Each row of a before or after table is a point. The points were changed in one or more steps. Then noise was added and the rows were shuffled. The steps act on how far a point lies along the listed directions, d1 being the first. Write out the steps. A step turns or swaps two directions, mirrors them in a line or flattens them onto one, adds a multiple of one to another, or multiplies one. Angles are multiples of 10 degrees, from the lower direction toward the higher: turns from -170 to 170, lines from 10 to 170 but not 90. Use the fewest steps. Two steps may share a direction if one is a turn and the other turns, adds or multiplies; they go together, in the order done. Otherwise the lowest direction goes first.

Directions:
(1): [-0.37  0.14]
(2): [0.14 0.37]
Before, 9 rows:
[[-0.12  0.18]
 [-0.40  0.04]
 [-0.04 -0.62]
 [-0.19 -0.31]
 [-0.30  0.10]
 [ 0.08  0.30]
 [-0.01 -0.36]
 [-0.44  0.11]
 [ 0.33  0.25]]
After, 9 rows:
[[-0.03  0.44]
 [ 0.34 -0.22]
 [-0.34  0.07]
 [ 0.15  0.16]
 [-0.60 -0.17]
 [-0.11  0.39]
 [ 0.00  0.34]
 [-0.36 -0.13]
 [ 0.33  0.03]]
Steps: turn d1 and d2 by 70 degrees

Directions:
(1): [ 0.01  0.05 -0.14 -0.54]
(2): [ 0.48 -0.24  0.16 -0.06]
(3): [-0.13  0.13  0.52 -0.13]
Before:
[[-0.11  0.19 -0.08  0.65]
 [-0.43  0.14  0.03 -0.15]
 [-0.33  0.09  0.01 -0.02]
 [ 0.23 -0.23 -0.25  0.04]
 [ 0.20 -0.03 -0.14 -1.00]
 [-0.12  0.30  0.08  0.64]
 [-0.21  0.30 -0.04 -0.56]
 [-0.29  0.32  0.13  0.33]
 [ 0.45 -0.05  0.20 -0.09]
 [-0.06 -0.31  0.33  0.48]]
After, 10 rows:
[[ 0.11  0.08  0.15  0.15]
 [ 0.05 -0.37  0.36  0.37]
 [-0.25  0.32 -0.04 -0.52]
 [ 0.08  0.15  0.20  0.04]
 [-0.25  0.06  0.07 -0.32]
 [-0.13  0.01  0.02 -0.17]
 [-0.33  0.20 -0.22 -0.58]
 [ 0.07 -0.17 -0.27  0.14]
 [ 0.28  0.13  0.14  0.35]
 [ 0.28  0.04 -0.05  0.35]]
Steps: flatten d1 and d2 onto the line at 150 degrees

Directions:
(1): [ 0.03  0.02 -0.04  0.59  0.45  0.28  0.07 -0.02]
(2): [ 0.06 -0.29 -0.07 -0.03 -0.26  0.35  0.50 -0.31]
(3): [ 0.32 -0.11  0.65  0.10 -0.05 -0.03 -0.16 -0.25]
Before (8 x 8):
[[-0.14 -0.17 -0.32 -0.45 -0.46  0.13  0.50  0.04]
 [ 0.01 -0.09 -0.12 -0.41 -0.21 -0.16  0.16  0.00]
 [-0.12  0.23 -0.06  0.38  0.20  0.12 -0.20  0.18]
 [-0.26  0.46 -0.66  0.75  0.99  0.14 -0.18  0.57]
 [-0.07  0.02 -0.07 -0.26 -0.35 -0.04 -0.12  0.04]
 [-0.18  0.21 -0.22  0.03  0.01 -0.47 -0.24  0.43]
 [ 0.01  0.11 -0.16  0.35  0.28 -0.02 -0.32  0.10]
 [ 0.08  0.21 -0.08  0.28  0.15 -0.07 -0.11  0.17]]
After (8 x 8):
[[ 0.18  0.00  0.21  0.04 -0.10 -0.17 -0.38 -0.07]
 [ 0.10  0.11  0.38  0.06 -0.17 -0.06 -0.28 -0.01]
 [ 0.19  0.11  0.19  0.06 -0.09 -0.15 -0.15  0.01]
 [-0.01  0.11  0.05  0.47  0.22 -0.22 -0.15  0.24]
 [-0.14  0.08 -0.30  0.22  0.06  0.21 -0.01  0.11]
 [-0.03 -0.11 -0.19  0.40  0.22  0.44  0.46  0.01]
 [ 0.61  0.03  1.20  0.25  0.20 -0.21 -0.59 -0.20]
 [-0.03 -0.05 -0.30  0.17  0.29  0.12  0.24  0.05]]
Steps: turn d1 and d3 by 120 degrees; multiply d2 by 0.7

Directions:
(1): [ 0.23  0.06 -0.37  0.26 -0.27  0.39 -0.30 -0.18  0.32]
(2): [-0.25  0.12 -0.27 -0.52  0.17  0.36  0.16 -0.32 -0.06]
(3): [-0.35  0.16 -0.09  0.01 -0.21 -0.52 -0.24 -0.42  0.09]
Before:
[[ 0.13 -0.19  0.35 -0.11  0.26  0.18  0.28  0.30 -0.14]
 [ 0.26  0.03 -0.37 -0.16  0.30  0.89  0.12 -0.06 -0.11]
 [ 0.10 -0.26  0.18  0.23  0.05 -0.22 -0.03  0.11  0.03]
 [-0.09 -0.07  0.04  0.05  0.24  0.14  0.00  0.15 -0.01]
 [-0.17 -0.21  0.08 -0.09 -0.05  0.18 -0.06  0.09 -0.07]
 [-0.13 -0.06  0.30  0.19 -0.27 -0.42 -0.12  0.06  0.05]
 [ 0.36 -0.10  0.05  0.19  0.26  0.27  0.01  0.46  0.10]
 [ 0.36 -0.15  0.00  0.10  0.04  0.46  0.06  0.18 -0.08]
 [-0.21 -0.06  0.31  0.52 -0.48 -0.90 -0.36  0.01  0.12]]
After (9 x 9):
[[-0.96  0.12  0.10 -0.99  0.28 -0.32  0.44 -0.45 -0.42]
 [-0.13 -0.06  0.07  0.19  0.16 -0.06 -0.13  0.13  0.02]
 [ 0.14 -0.06  0.05  0.41 -0.27 -0.27 -0.25 -0.02  0.02]
 [ 0.76 -0.09 -0.21  0.97 -0.29  0.33 -0.51  0.19  0.29]
 [-0.03 -0.12  0.43  0.21  0.00 -0.52  0.00  0.08 -0.02]
 [-0.16 -0.26  0.10  0.07 -0.13  0.08 -0.14  0.12 -0.05]
 [-0.53  0.04  0.20 -0.53  0.06 -0.24  0.25 -0.19 -0.20]
 [-0.33 -0.16  0.18 -0.23  0.17 -0.44  0.09 -0.20 -0.12]
 [-0.09  0.05  0.10  0.25  0.04 -0.59 -0.25  0.05  0.14]]
Steps: add 1 times d2 to d1; turn d2 and d3 by -110 degrees
